Every row gives one point. Two turns around zero, p and q, are shown by what they do to some points. Where does a point land after both, in the order given? Backwards means that the second turn is done in reverse. Each puzzle has new turns, and all numbers are rounded.

Turn p:
[-0.52 -0.22 -0.29] => [ 0.09 -0.27 -0.57]
[-0.06  0.27 -0.30] => [-0.12  0.29 -0.26]
[ 0.40 -0.06  0.16] => [0.15 0.11 0.40]
[0.19 0.01 0.44] => [-0.11 -0.13  0.45]
Turn q:
[-0.37  0.18 -0.22] => [-0.34 -0.27 -0.18]
[ 0.26  0.17 -0.61] => [ 0.36 -0.50 -0.30]
[0.13 0.01 0.34] => [0.06 0.36 0.04]
[0.04 0.06 0.48] => [-0.07  0.48  0.02]
[-0.06 -0.42  0.01] => [-0.01 -0.07  0.42]
Where do these land?
q, then p: [-0.47  0.27  0.07] => [-0.12 -0.17 -0.50]
q, then p: [-0.25 -0.17  0.47] => [-0.54 -0.13 -0.03]
p, then q backwards: [-0.10 -0.26  0.04] => [ 0.10 -0.02 -0.26]
p, then q: [ 0.35  0.05 -0.35] => [ 0.18  0.12 -0.45]
q, then p: [ 0.47  0.11 -0.23] => [0.36 0.34 0.21]

Turn p:
[ 0.08 -0.39 -0.07  0.25  0.23  0.15] => [-0.28 -0.39  0.06  0.13  0.13 -0.19]
[ 0.68 -0.36 -0.63 -0.29  0.06  0.02] => [ 0.53 -0.71  0.28 -0.28  0.07 -0.36]
[-0.11 -0.22  0.20 -0.17  0.10  0.03] => [-0.26  0.05  0.19 -0.17  0.02 -0.02]
[-0.29  0.19  0.11  0.04  0.13  0.27] => [-0.23  0.04 -0.16  0.01  0.04  0.37]
[-0.36  0.71 -0.10 -0.05 -0.38 -0.73] => [ 0.46  0.82 -0.60 -0.08 -0.23 -0.09]
[0.13 0.04 0.34 0.13 0.16 0.14] => [-0.15  0.06  0.20  0.22  0.25  0.14]
[-0.13  0.03  0.15  0.10 -0.30  0.12] => [-0.08  0.12  0.04  0.19 -0.28  0.13]
Turn q:
[-0.33  0.34 -0.06 -0.08 -0.12  0.22] => [-0.12  0.14 -0.12 -0.17 -0.28  0.37]
[ 0.34 -0.52 -0.75  0.31 -0.10  0.47] => [ 0.57  0.02 -0.11  0.91 -0.32 -0.09]
[-0.05  0.27  0.43  0.09  0.20  0.28] => [-0.50  0.35  0.10 -0.04  0.04  0.05]
[ 0.06  0.00  0.41 -0.07  0.37 -0.19] => [-0.35 -0.02  0.05 -0.11  0.43 -0.16]
[-0.43 -0.09 -0.40  0.19 -0.38 -0.01] => [ 0.19 -0.29 -0.21 -0.02 -0.60  0.09]
[ 0.48 -0.22  0.30 -0.33 -0.15  0.20] => [0.13 0.11 0.63 0.16 0.29 0.07]
[-0.34  0.26 -0.06 -0.30  0.03 -0.29] => [-0.02 -0.18 -0.24 -0.44  0.09  0.27]
[ 0.11  0.16 -0.18  0.04 -0.16 -0.54] => [ 0.36 -0.09 -0.16 -0.40  0.05 -0.26]
[ 0.16 -0.20  0.31  0.15  0.31 -0.14] => [-0.26 -0.05  0.07  0.11  0.30 -0.35]
Where do these land?
p, then q: [ 0.18  0.01 -0.18 -0.33  0.32  0.43] => [-0.17 -0.15  0.27  0.45  0.29  0.24]
q, then p: [ 0.06  0.03  0.17  0.20 -0.32  0.36] => [ 0.04  0.38  0.06  0.28 -0.22  0.18]
q, then p backwards: [-0.45 -0.17 -0.13 -0.17  0.29 -0.08] => [-0.19  0.01 -0.27  0.23  0.26  0.38]
p, then q: [ 0.13  0.01  0.28 -0.35 -0.50  0.24] => [-0.16  0.31  0.59 -0.16 -0.18  0.05]
p, then q: [ 0.09 -0.71 -0.03  0.09 -0.59 -0.18] => [ 0.09 -0.39  0.40 -0.58 -0.27 -0.42]
p, then q: [-0.30 -0.13  0.15 -0.16  0.10 -0.26] => [-0.02 -0.07 -0.17 -0.35  0.05  0.27]
p, then q: [0.40 0.21 0.11 0.37 0.05 0.02] => [-0.15  0.22 -0.15  0.23  0.03 -0.45]
p, then q: [-0.08  0.49 -0.60  0.27  0.55 -0.35] => [ 0.55 -0.01 -0.68  0.44  0.39  0.01]
p, then q backwards: [-0.02  0.25  0.23  0.09  0.11 -0.19] => [ 0.25  0.18 -0.03 -0.03  0.24  0.14]

Turn p:
[-0.27  0.36 -0.25  0.15  0.21 -0.42 -0.64  0.08 -0.17] => [-0.60  0.32  0.05  0.03 -0.30 -0.20 -0.36  0.42  0.23]
[ 0.00 -0.90 -0.34  0.67  0.06 -0.11  0.38 -0.21  0.39] => [ 0.04 -0.21  0.38  0.38 -0.52  0.32  0.43 -0.86  0.33]
[ 0.12 -0.07  0.53 -0.30 -0.32 -0.14  0.06  0.02  0.28] => [ 0.59 -0.30  0.17 -0.08  0.02  0.08 -0.21  0.23 -0.14]
[-0.13  0.39  0.08 -0.02 -0.44  0.02 -0.21  0.13 -0.14] => [-0.06 -0.01 -0.33 -0.06 -0.05  0.21 -0.14  0.50 -0.11]
[ 0.32 -0.43 -0.59  0.16  0.17 -0.02  0.17  0.20 -0.12] => [-0.19 -0.09 -0.22  0.26  0.05 -0.08  0.02 -0.65  0.43]
[ 0.12  0.51  0.40 -0.16 -0.14  0.38  0.25 -0.03  0.19] => [ 0.35  0.11  0.00 -0.13  0.51  0.23  0.20  0.38 -0.27]
[ 0.35  0.21  0.43 -0.09 -0.06  0.28 -0.22 -0.25  0.03] => [ 0.35  0.25  0.01  0.23  0.22 -0.03 -0.11  0.21 -0.46]
[-0.20  0.44  0.11 -0.61 -0.22  0.19 -0.20 -0.27 -0.09] => [ 0.25  0.34 -0.30 -0.51  0.02 -0.13 -0.12  0.41 -0.31]
[-0.20 -0.40 -0.44  0.23  0.45 -0.05 -0.06  0.34  0.15] => [-0.52 -0.04  0.27 -0.05 -0.06  0.08 -0.12 -0.55  0.34]
[-0.17 -0.32 -0.04  0.15  0.22  0.07  0.11  0.13 -0.40] => [-0.39 -0.28 -0.03  0.02 -0.04 -0.19  0.14 -0.30 -0.14]
[ 0.06  0.22  0.12 -0.18  0.06 -0.19  0.35 -0.14 -0.12] => [ 0.20 -0.08  0.00 -0.09  0.15 -0.29  0.27  0.22  0.10]
Turn q:
[-0.08  0.32 -0.51 -0.04 -0.09  0.24  0.06  0.23 -0.35] => [ 0.18 -0.35 -0.18  0.19  0.29  0.45 -0.14  0.29  0.05]
[-0.09 -0.01  0.22  0.60  0.40  0.11 -0.16 -0.47  0.34] => [-0.13  0.40  0.40  0.11 -0.04 -0.17  0.39 -0.18  0.62]
[-0.43  0.24 -0.17 -0.57 -0.05 -0.11 -0.08  0.42  0.10] => [-0.38 -0.06 -0.19 -0.18  0.09  0.16 -0.44  0.55 -0.24]
[-0.24 -0.04 -0.56 -0.33 -0.11  0.27 -0.41 -0.24 -0.08] => [-0.09  0.10  0.14 -0.05  0.21  0.70 -0.46 -0.10  0.04]
[ 0.18 -0.20  0.40  0.30  0.11 -0.44  0.35 -0.24 -0.29] => [ 0.12  0.22 -0.24  0.34 -0.06 -0.47  0.43 -0.32 -0.20]
[-0.01 -0.03 -0.08 -0.01 -0.23 -0.26 -0.40  0.40  0.24] => [ 0.01 -0.07  0.16  0.00 -0.19 -0.24 -0.59  0.20  0.00]
[-0.22 -0.08 -0.40 -0.12 -0.26  0.27 -0.02  0.05  0.46] => [-0.22 -0.18 -0.03 -0.25 -0.29  0.39 -0.33  0.02  0.31]
[ 0.08  0.58 -0.33 -0.31 -0.41  0.30  0.00 -0.33 -0.20] => [ 0.43  0.09 -0.07 -0.07 -0.06  0.80  0.03  0.30 -0.14]
[ 0.41 -0.31  0.41  0.23  0.33 -0.39  0.47 -0.02 -0.06] => [ 0.12  0.06 -0.32  0.00  0.03 -0.72  0.44 -0.36 -0.07]
[ 0.46 -0.21  0.50  0.01  0.35 -0.09  0.11  0.17 -0.05] => [ 0.13 -0.07  0.07 -0.25  0.18 -0.63  0.31 -0.18 -0.19]
[-0.05 -0.28  0.52  0.23 -0.04  0.09  0.09  0.04 -0.12] => [-0.17 -0.16  0.24  0.15 -0.16 -0.29  0.34 -0.20 -0.20]
Where do these land?
q, then p: [-0.50 -0.08 -0.14  0.07  0.14 -0.20  0.15 -0.20 -0.19] => [-0.44  0.22  0.08 -0.07 -0.11  0.25  0.33  0.05  0.05]
q, then p backwards: [ 0.19  0.22  0.48 -0.24 -0.25 -0.27 -0.47 -0.14  0.24] => [-0.26  0.10  0.30 -0.25  0.18 -0.06 -0.43 -0.55  0.23]
p, then q: [ 0.09  0.43  0.23 -0.26 -0.41 -0.17 -0.18  0.23  0.46] => [ 0.19 -0.42  0.42 -0.47  0.24 -0.20 -0.26  0.18  0.04]
q, then p: [ 0.15 -0.09  0.05 -0.45 -0.46  0.19 -0.37 -0.14  0.32] => [ 0.29  0.04 -0.39 -0.15  0.04 -0.08 -0.35  0.22 -0.55]
p, then q: [ 0.18  0.10  0.37  0.12 -0.58  0.03 -0.11  0.00  0.02] => [ 0.31 -0.57  0.19  0.11  0.16 -0.04 -0.10 -0.17  0.08]
q, then p: [-0.05 -0.32 -0.07  0.10  0.27  0.23  0.23 -0.37  0.01] => [ 0.19  0.28  0.16 -0.25 -0.07  0.01  0.46 -0.11 -0.02]
p, then q: [ 0.03 -0.39 -0.45  0.07  0.13 -0.41  0.29  0.11 -0.56] => [-0.32  0.36 -0.41  0.17 -0.47  0.01 -0.30 -0.37  0.27]
q, then p: [-0.18 -0.14 -0.19  0.11  0.44  0.10 -0.03  0.17 -0.58] => [-0.42  0.10  0.50  0.13  0.00 -0.21  0.24 -0.33 -0.04]
p, then q backwards: [-0.23 -0.32 -0.01  0.08  0.32  0.07  0.37  0.37 -0.19] => [-0.06 -0.50  0.12  0.02  0.24  0.44  0.14  0.20 -0.03]
q, then p: [ 0.09 -0.22 -0.10  0.02  0.71  0.00  0.41 -0.29 -0.11] => [ 0.02  0.39  0.28 -0.31  0.07 -0.26  0.49 -0.17  0.40]
p, then q backwards: [ 0.25  0.57 -0.02 -0.33 -0.51  0.25  0.03  0.01 -0.03] => [ 0.18  0.58 -0.39 -0.35  0.15 -0.26  0.25  0.00 -0.17]
p, then q: [ 0.00  0.25 -0.15  0.71  0.20  0.19 -0.33  0.26  0.62] => [-0.33 -0.17  0.66  0.00 -0.08  0.17  0.57  0.45  0.30]

Turn p:
[ 0.12 -0.19  0.02  0.67  0.40  0.02  0.61  0.01 -0.36  0.38 -0.07  0.05] => [ 0.38 -0.14 -0.25  0.26  0.83  0.05 -0.21  0.19  0.15  0.19  0.15  0.40]
[-0.28  0.29 -0.14 -0.02 -0.56  0.32 -0.08 -0.12  0.01 -0.10 -0.14 -0.28] => [ 0.03 -0.05  0.27 -0.12 -0.41  0.13  0.47 -0.15 -0.17  0.22 -0.15  0.34]
[ 0.01 -0.06  0.08  0.04 -0.46  0.20 -0.17  0.00  0.32  0.34 -0.17 -0.24] => [ 0.20  0.15  0.28 -0.13 -0.18  0.38  0.21  0.00  0.20  0.13 -0.40  0.00]
[-0.07 -0.15  0.40  0.28  0.44 -0.37  0.16 -0.20 -0.04  0.21  0.44  0.41] => [ 0.06  0.41 -0.50  0.09  0.35 -0.36 -0.22  0.23  0.43 -0.14  0.28  0.01]
[ 0.16 -0.01  0.14  0.23  0.27  0.20  0.30 -0.19 -0.08  0.08  0.28 -0.39] => [-0.09  0.17 -0.09  0.56  0.19  0.14 -0.10  0.14  0.04  0.24  0.02  0.28]
[-0.19 -0.09 -0.05 -0.38 -0.20 -0.07  0.25 -0.45 -0.33 -0.09  0.07  0.34] => [ 0.16 -0.08 -0.59 -0.13 -0.30 -0.13  0.26  0.21 -0.27  0.03  0.22 -0.03]
[ 0.34  0.57  0.04  0.46 -0.17  0.49  0.07  0.29  0.46  0.17 -0.20 -0.17] => [-0.02 -0.07  0.76  0.30  0.33  0.16  0.44  0.05  0.20 -0.19 -0.42  0.27]
[ 0.15 -0.18  0.42 -0.21  0.57 -0.56 -0.09  0.01 -0.35 -0.57 -0.22  0.16] => [ 0.17 -0.04 -0.13  0.22 -0.06 -0.70 -0.68 -0.08 -0.26 -0.11  0.31 -0.45]
[-0.57  0.12 -0.46 -0.14 -0.30  0.31 -0.42 -0.36  0.14 -0.07 -0.08 -0.05] => [-0.18  0.16  0.24 -0.49 -0.40  0.24  0.52 -0.13 -0.20  0.28  0.32  0.07]
[-0.48  0.07 -0.25 -0.21 -0.49 -0.07 -0.02  0.01  0.10  0.04 -0.21 -0.27] => [ 0.16  0.00  0.02 -0.32 -0.40  0.28  0.27 -0.47 -0.14  0.06 -0.08  0.17]
[ 0.16 -0.57 -0.13 -0.25 -0.04 -0.38 -0.23 -0.10 -0.23 -0.64 -0.04  0.29] => [ 0.01 -0.42 -0.17 -0.22 -0.52 -0.22 -0.52  0.19 -0.07 -0.03  0.40 -0.38]
[ 0.18 -0.36  0.15 -0.41  0.36 -0.13 -0.25  0.10 -0.44 -0.08 -0.12  0.30] => [-0.04 -0.11 -0.26 -0.18  0.09 -0.33 -0.44  0.17 -0.30  0.13 -0.01 -0.57]
[ 0.16  0.32  0.08  0.22 -0.13  0.19 -0.15  0.78  0.24  0.19  0.34 -0.13] => [-0.50 -0.07  0.32 -0.01  0.27 -0.01  0.01 -0.20  0.39 -0.19 -0.63  0.21]
[ 0.01  0.28 -0.49 -0.37 -0.24 -0.25 -0.33 -0.33  0.08 -0.02 -0.04 -0.13] => [-0.12  0.20  0.12 -0.31 -0.45  0.31  0.08  0.01 -0.47 -0.33  0.13  0.04]
[ 0.29 -0.05  0.20  0.10  0.54  0.12  0.35  0.55  0.48  0.15  0.17  0.09] => [-0.24 -0.10  0.01  0.49  0.63  0.06 -0.07 -0.15  0.47 -0.26 -0.16 -0.33]
Turn q:
[ 0.16  0.02  0.06 -0.02  0.35  0.83 -0.10 -0.10  0.55 -0.28  0.03 -0.16] => [-0.24 -0.12 -0.59  0.27 -0.45  0.24 -0.17 -0.20 -0.48  0.39 -0.12  0.21]
[-0.25  0.05 -0.12 -0.33 -0.44 -0.34 -0.14 -0.42  0.40  0.20 -0.16 -0.09] => [-0.30  0.01  0.30 -0.07 -0.14 -0.33  0.34 -0.38  0.36 -0.13 -0.04  0.45]
[-0.16  0.14 -0.29 -0.07  0.14 -0.30 -0.04 -0.18  0.21  0.51  0.05  0.28] => [ 0.25 -0.29  0.29 -0.26 -0.12  0.08  0.46 -0.20  0.23  0.10  0.12  0.13]
[ 0.03 -0.08  0.11  0.03 -0.12  0.05  0.24 -0.09 -0.81 -0.10  0.01  0.41] => [ 0.12  0.12  0.50  0.07  0.40  0.10 -0.04  0.33 -0.46 -0.29 -0.02 -0.29]
[ 0.42  0.22  0.05  0.53 -0.30 -0.12  0.29  0.00 -0.47 -0.03  0.03  0.07] => [ 0.30  0.36  0.22  0.06  0.33 -0.27  0.03  0.36 -0.11  0.23 -0.33 -0.41]
[-0.27 -0.30 -0.12 -0.13  0.43  0.33  0.01 -0.30  0.46 -0.27 -0.10 -0.43] => [-0.24 -0.38 -0.61  0.16 -0.31 -0.21 -0.02 -0.36 -0.30 -0.11  0.21  0.22]
[-0.35  0.16  0.41  0.00  0.57  0.63  0.10  0.10  0.31 -0.32 -0.53 -0.28] => [-0.30 -0.03 -1.01 -0.08 -0.13  0.33  0.11 -0.01 -0.47 -0.25 -0.19  0.18]
[ 0.17  0.26  0.00  0.20  0.04 -0.09 -0.40  0.15 -0.58 -0.24  0.17  0.01] => [ 0.16 -0.06  0.15 -0.05  0.42  0.15 -0.47 -0.02  0.04  0.01 -0.37 -0.37]
[ 0.44  0.05  0.08 -0.04 -0.26 -0.11  0.03  0.26 -0.64  0.45  0.32 -0.21] => [ 0.47  0.57  0.44 -0.08 -0.07  0.02 -0.34  0.01  0.14 -0.07  0.00 -0.46]
[-0.27 -0.30 -0.02 -0.16 -0.36 -0.09 -0.27  0.01  0.54  0.27 -0.10  0.23] => [-0.40  0.00  0.20 -0.27 -0.13 -0.01  0.13 -0.08  0.28  0.18  0.35  0.53]
[-0.14  0.13  0.09  0.40 -0.14  0.03  0.28  0.32 -0.53 -0.15  0.45 -0.04] => [ 0.38  0.36 -0.05  0.25  0.64  0.09 -0.15  0.11 -0.06  0.05  0.13 -0.31]
[ 0.12  0.00  0.09 -0.52  0.08 -0.39 -0.02 -0.04  0.64 -0.04  0.18  0.08] => [-0.33 -0.25  0.05  0.30 -0.46  0.13  0.24 -0.07  0.57  0.00  0.12  0.07]
[ 0.28 -0.26  0.16  0.48  0.00 -0.35  0.02  0.15 -0.61  0.07  0.04  0.09] => [ 0.16  0.11  0.23 -0.28  0.34 -0.21 -0.19  0.37 -0.02  0.04  0.09 -0.65]
[-0.17 -0.11 -0.52 -0.39 -0.01 -0.08  0.03  0.14  0.52 -0.06 -0.40  0.04] => [-0.01 -0.38 -0.11 -0.02 -0.33 -0.14  0.07  0.16  0.25 -0.16  0.07  0.72]
Where do these land?
q, then p: [-0.41 -0.20 -0.43 -0.26 -0.17 -0.43  0.30 -0.21  0.28 -0.05  0.03 -0.31] => [ 0.09 -0.07 -0.26  0.11 -0.21 -0.11 -0.17  0.16  0.52 -0.50  0.51  0.06]
q, then p: [-0.46  0.07 -0.03  0.42  0.27 -0.08  0.00 -0.18  0.23  0.00  0.23 -0.35] => [-0.05  0.15 -0.30  0.11  0.10  0.50 -0.10  0.19 -0.17 -0.14  0.50  0.08]
q, then p: [-0.04 -0.08  0.15  0.49  0.19  0.17  0.50 -0.12 -0.48  0.12 -0.39  0.25] => [-0.15 -0.38 -0.31  0.29  0.26 -0.15 -0.40 -0.24 -0.57  0.00 -0.28  0.13]
q, then p: [ 0.13 -0.30  0.00 -0.69  0.37 -0.50 -0.08  0.42 -0.38  0.45  0.10 -0.12] => [-0.46 -0.12  0.33  0.42 -0.88  0.02 -0.02  0.08  0.35  0.05 -0.27 -0.18]
p, then q: [-0.07  0.31  0.37 -0.08 -0.08 -0.39 -0.05 -0.14 -0.24  0.28  0.03 -0.73] => [ 0.04 -0.02  0.40 -0.31  0.26  0.09  0.15  0.06 -0.15  0.14 -0.83  0.02]
q, then p: [-0.17  0.27  0.35 -0.03 -0.30  0.39 -0.39  0.22  0.09  0.01 -0.24  0.00] => [-0.09  0.07  0.14 -0.28  0.16 -0.18  0.60 -0.07 -0.37  0.07  0.11 -0.21]
q, then p: [ 0.38 -0.55 -0.39  0.08 -0.11  0.13 -0.05  0.18 -0.14 -0.44 -0.16  0.02] => [-0.14  0.04  0.10 -0.60  0.01 -0.24 -0.59 -0.11  0.20 -0.01 -0.24 -0.06]
q, then p backwards: [ 0.42  0.27 -0.10  0.15  0.33  0.58  0.28  0.04  0.24 -0.16  0.11  0.15] => [ 0.17 -0.24  0.13 -0.39 -0.23  0.30  0.31 -0.37 -0.35  0.05 -0.10 -0.41]
p, then q: [ 0.19 -0.38 -0.21  0.11  0.18 -0.41  0.30 -0.05  0.37 -0.15 -0.09  0.37] => [-0.14 -0.21 -0.25  0.45 -0.15 -0.12 -0.50 -0.15  0.08  0.39  0.18 -0.05]
q, then p: [-0.17  0.53  0.09  0.01  0.02  0.23 -0.23 -0.23 -0.12 -0.12 -0.24  0.36] => [ 0.34 -0.20 -0.01  0.08  0.30 -0.16  0.23  0.00 -0.32  0.39  0.13 -0.30]
q, then p backwards: [ 0.35 -0.27 -0.40 -0.40 -0.21  0.53 -0.59 -0.11  0.20  0.17 -0.04 -0.10] => [-0.08 -0.07 -0.12  0.15 -0.35 -0.32 -0.41  0.13 -0.35 -0.47  0.04 -0.70]
q, then p: [ 0.41  0.21  0.02  0.01 -0.16 -0.01 -0.13  0.45 -0.20  0.25  0.31  0.12] => [-0.10  0.25  0.48  0.14  0.09  0.07  0.15  0.11  0.03 -0.03 -0.53 -0.14]
q, then p backwards: [-0.56  0.11  0.59  0.18 -0.32 -0.22  0.14 -0.27  0.15 -0.38  0.34  0.34] => [-0.15  0.33 -0.18  0.06  0.67  0.62  0.23  0.15  0.34  0.22  0.32  0.04]
